Every row gives one point. The window is the flat piece filled in between its corners: a triangle in 3 columns, a solid with four corners in 4, and so on. A path goes straight from each point to the next, and from the last back to the first. After which points does the path pass through the window?

Window:
[[ 17  27  14]
 [-36 -61   9]
 [-14  24   6]]
Path:
(1): [-37 -53  38]
(2): [ 3 18 34]
(3): [ 13   8 -14]
(4): [-30 -48 -11]
(5): [-45 -35  40]
(6): [-18  28  40]
(7): [ -8  14 -28]
(8): [-31 -55 -11]
Through the window after points: 2, 6, 8

Window (6 x 6):
[[  7 -35 -23 -43 -11  -6]
 [  1  34  46  29  37 -12]
 [-19 -79   2  -7  -9   9]
 [-24  17  26  11 -56  10]
 [-44  -1 -28 -69   3  -5]
 [ -7  41  53 -28  17   4]]
Path:
(1): [-34 -10  16 -63 -23 -53]
(2): [ -2  -2  31  -8   3 -40]
(3): [-1 14 15 -1 22 15]
(4): [-17 -34 -32 -33 -28  61]
(5): [-27 -44  15 -38 -36 -40]
(6): [-43 -26  -6 -42 -29 -48]
(7): [-25 -15 -39 -39 -10  15]
(8): [-21 -11 -13 -51  -4  30]
Through the window after points: 2

Window, 8 rows:
[[ -6 -36  -4 -49  -3 -29  39 -14]
 [ 24  25 -22  31 101  50  10  29]
 [-26  35  14  65  25  16   5   1]
 [-15 -40 -32  -9 -59   2  19  -8]
 [-34  18 -27 -51  14 -15  -6  11]
 [-33  68 -17 -45 -50 -49  50  37]
 [-21 -31  20  -4  26  87  35  -1]
 [ 35  55   8  -9  48  10 -21  25]]
Path:
(1): [ 33  67 -17  -5  32  31  23 -43]
(2): [  2   2  11   3  59  22 -16  64]
(3): [-33 -10   0 -28  14 -14   1  46]
(4): [-18  26 -37 -40   4   9   9 -28]
(5): [ -3  39 -31  -9  19  21  14  -4]
(6): [-13  14  -8  -2  22  10   1  40]
(7): [-18 -12   3   4  -5   3  13  33]
(8): [  1  25 -28 -17 -17  21  53 -47]
(9): [ 15  33 -23 -10  19  40  54 -53]
(10): [-27 -47  33  -6   7  14  15  53]
(11): [-22   3  -4  -1   6   2  22  27]
(12): [-20  25 -28  13  13  28  38 -60]
Through the window after points: 1, 3

Window:
[[-73 -39  -6 -12 -25  36 -40 -13   6]
 [ 45  38  24  19 -57  45  62 -38  18]
 [ 64 -20  25  48 -82  31 121  -4  -1]
 [ 20  15  -1  24  26   1  10 -16  14]
 [-20   7 -11 -10 -47 -14 -29   6   6]
 [-41  -2  19 -15  -9 -34  -9 -49   7]
 [-20   1  31 -46  -8   5   7   7  17]
 [-72  29 -14 -16  -8  -4  14  -2  11]
 [-62  17  44  14  -4  -9 -36   3  12]]
Path:
(1): [-11  13   2  -6 -33  -5 -10  -1 -31]
(2): [-11  -3  -8  12 -22  -1  -2  -6  75]
(3): [-40   0  -3   9 -36  -6  -3  -9  72]
(4): [-10  -1  10 -15 -32  34 -13 -12 -59]
(5): [-29  42  15 -19 -13  16 -11 -25 -47]
(6): [-24  11  10  -3  -7   1  -9 -21  53]
(7): [ 10   3  10  20 -42   1  44 -18  49]
(8): [ -2   6  20   5 -39  16  43 -18 -18]
Through the window after points: 1, 3, 7

Window, 11 rows:
[[  8  24  26 -55  34  17  29 -35   8   6  -2]
 [  9 -18  23 -33 -55 -29 -16  17  -7 -88  21]
 [  5  -7 -27 -16  16 -24  73  38  31  26  16]
 [  4   4 -20 -14  -4 -35 -19 -11  31   2 -22]
 [ 45  43  55 -10 -19 -26  -4  27  -3  66   2]
 [  8  29 -17  -2  36 -43 -12  -7 -33  34   4]
 [-13  -9 -33  -8   0  34 -32  10  -8  26  14]
 [-19 -26  82  17 -10 -37 -34 -10 -52 -11 -36]
 [-80  17 -35 -13  11   2  -6 121  33  30  31]
 [-19  21  -1 -73 -22 -18  52  -9   8  73  30]
 [-33  17   8  -4 -68  16   4 -59  -7 -78  20]]
Path:
(1): [ 17  12 -15 -24 -28  -1  18  -9 -23 -13 -39]
(2): [  0  -3   7 -12   1 -16  10 -24  15  12  30]
(3): [-44 -16  11   0  11 -32 -27  42  38  31  81]
(4): [-39  32 -28 -22  -1   3  11  67   1  15 -11]
(5): [ -2  24  -4 -33 -15  10   9  -8 -19 -15 -17]
(6): [-14  10  20 -14  -5 -12   7 -37  15 -13  29]
(7): [  6   3  39   1  -2 -30 -16 -23  17  -2  50]
(8): [ -2  39 -23 -30 -36   4  14  24 -43   6 -47]
(9): [ -5  35 -20 -43 -16   2  27  13 -29   5 -41]
(10): [ -2   8   1 -17   0 -20   1   2  30   9  43]
(11): [ -8   5  21  -2  30 -56  -5 -20  20  11  59]
(12): [  2  20 -16 -14   5 -18  -4  15 -32  16 -17]
Through the window after points: 3, 5, 7, 11

Window:
[[ 65 -77 -23  40   5 -27 -25  48 -33  28  19   0  48 -12]
 [  3  14  51 -12 -28  26   0  -9  53  26   2 -38 -35 -37]
 [ 29 -45  19  30  39  18 -82  12  16  12  12  10  13 -20]
 [  0 -27  68 -26  -6  11 -32  17  18  21  53  62  -2   8]
 [ 42  42  25 -19  20  34 -37 -46  27 -26  54 -17 -17 -28]
 [ -6  56  19   8   0 -23  16 -23  12 -87 -28 -15 -59  30]
 [-19  35   8  19 -28  31 -25  30  73 -36   1  12  25 -19]
 [-54  50  -3 -16 -34  54   6  58  15 -19 -15  10 -36  -2]
 [ 11 -16  16  56 -71  -2 -30 -17 -21  49  60 -49 -43  -7]
 [ 54  24  40 -28 -46 -32 -63  32 -16  58  13  60 -46  26]
 [ 40  11  58  36 -14  43 -34 -16   1 -24  29 -72   8 -10]
 [ 26 -48  33 -49 -15 -45 -55  14   9 -46  20 -12 -40   1]
 [-50  95  13  37  31 -28   6  67   8 -13   8 -20  12  -7]
 [-23 -43   3 -32   2 -24 -43  -3  -1 -49 -41  -3  53 -27]]
Path:
(1): [ 17  20  11  12 -27  15 -19  -6  29  44  16 -57 -17  26]
(2): [ 18 -10  58  13 -27   2 -44   8 -18 -37  35  27 -21 -55]
(3): [ 50  -3  34   5 -22 -19 -38   7 -28 -41   3  10 -19 -77]
(4): [  4   1  22   4   5  -2 -30  -7  25 -11  13 -17   4  10]
(5): [  6   0  15  -4 -11  12 -35  20  16  19  25 -21   7   0]
(6): [ 10  -1  45  17 -13   2 -21  20   5  -9   9   0  -9 -39]
(7): [ -3  -8  33  30   7  -6 -40  20   2 -43  12  -6   4 -41]
(8): [  6 -18 -10 -18   8  26  -2  -3  35  21  13 -38  30  29]
(9): [ 28   9   2  -9  21 -11 -37  13  45  27  15 -20  12  65]
(10): [ 22 -29  48   5 -25 -13 -46  -2 -17 -31  16  14 -13 -67]
(11): [ 13  -4  42  28 -19  -7 -31  35 -31  -6  25  21  -2 -69]
(12): [ 19 -25  -4 -28  -6  19 -42  -6  50  22  12 -31  14  45]
(13): [ 16 -17  11 -11  11  -1 -16 -13  41  -3  19 -42   9  64]
(14): [ 13   1  25  19   3   0 -37  22  -1  -8  10  15  -9 -32]
(15): [ 14 -10  63  42 -13 -18 -19  -7 -32 -20   8  38  -3 -70]
(16): [ -7  -9  -4 -24  -5  15 -49  56  51  23   8 -24  -2  65]
Through the window after points: 1, 13

Window (14 x 14):
[[-18  47  19  27  28 -71   2  23 -28  38 -51 -12   8 -62]
 [  4  18 -18 -33  36 -34 -32  49 -49 -18 -33 -55  -8 -33]
 [-25   3  -2   5 -41  36  80  -4  -1  40 -31 -18  10  -1]
 [-58 -36 -14 -17 -42  19  29 -42 -32  85 -10  24  41   7]
 [  5  55 -29 -24  49 -48 -42 -12  13 -16 -73 -19 -31 -51]
 [-68 -45  -1   5   2 -18  64  -3  20  25   2  17  28  10]
 [-15 -76  -6  39 -17   0  44 -33 -19  36 -37  -9  10 -30]
 [ 68  30   5 -17   7  12 -11  -6 -39 -27  37  40 -18   9]
 [ 15  47  30 -14  68  27 -45  18 -52 -61 -52  16  -8 -27]
 [ -9  12  19  -6  24  43 -25  10 -21   4  25   7 -59 -38]
 [ 19   7 -43  -1  -3  47  -6  46 -41 -15   0  78 -31 -14]
 [-10  53 -32  12  23  21 -15 -12 -70 -68  17  10 -29 -38]
 [-65 -45  21  23 -92 -14  23 -12   5  31 -30   5  15   9]
 [-35 -33 -22  58 -36  46  11  -8  17  46  12  -2  52  18]]
Path:
(1): [ -8 -16 -12   7  13 -14  10   8 -20  27 -29   2 -18  44]
(2): [-32  -2   8  38  27   6 -15   4 -46   6 -10  17 -49  66]
(3): [  3   5 -13 -30  -7   2   2   3  -8  -6 -16   4  33 -93]
(4): [-14  34 -13 -25  -6  23  23  11  17 -22 -14  13  38 -89]
(5): [ -4  -5  -4  35  12 -17 -24  -7 -64  27 -32  -6 -39  28]
(6): [ -2  25 -13  17  19 -28  -8  -3 -37  28 -57 -28 -38  35]
(7): [-28  -9  -4 -25 -15   2 -10  15   6 -24  -3   4  26 -79]
(8): [  9  -1  15 -13 -37  14  12   3  25 -18 -17   0  40 -83]
(9): [-27   2 -23  35  21  17  -1  -3 -46  23  -4   2 -12  33]
(10): [-18  17   6  22   8 -10  11   1 -49  -7 -31   9 -31  43]
(11): [-11  -3  -3 -28   0   4   3   7 -13   5 -18  12   1 -59]
(12): [-19  -9   3  -8 -13  -4   7   7  -1  16 -19  -1  18 -33]
Through the window after points: 6, 8
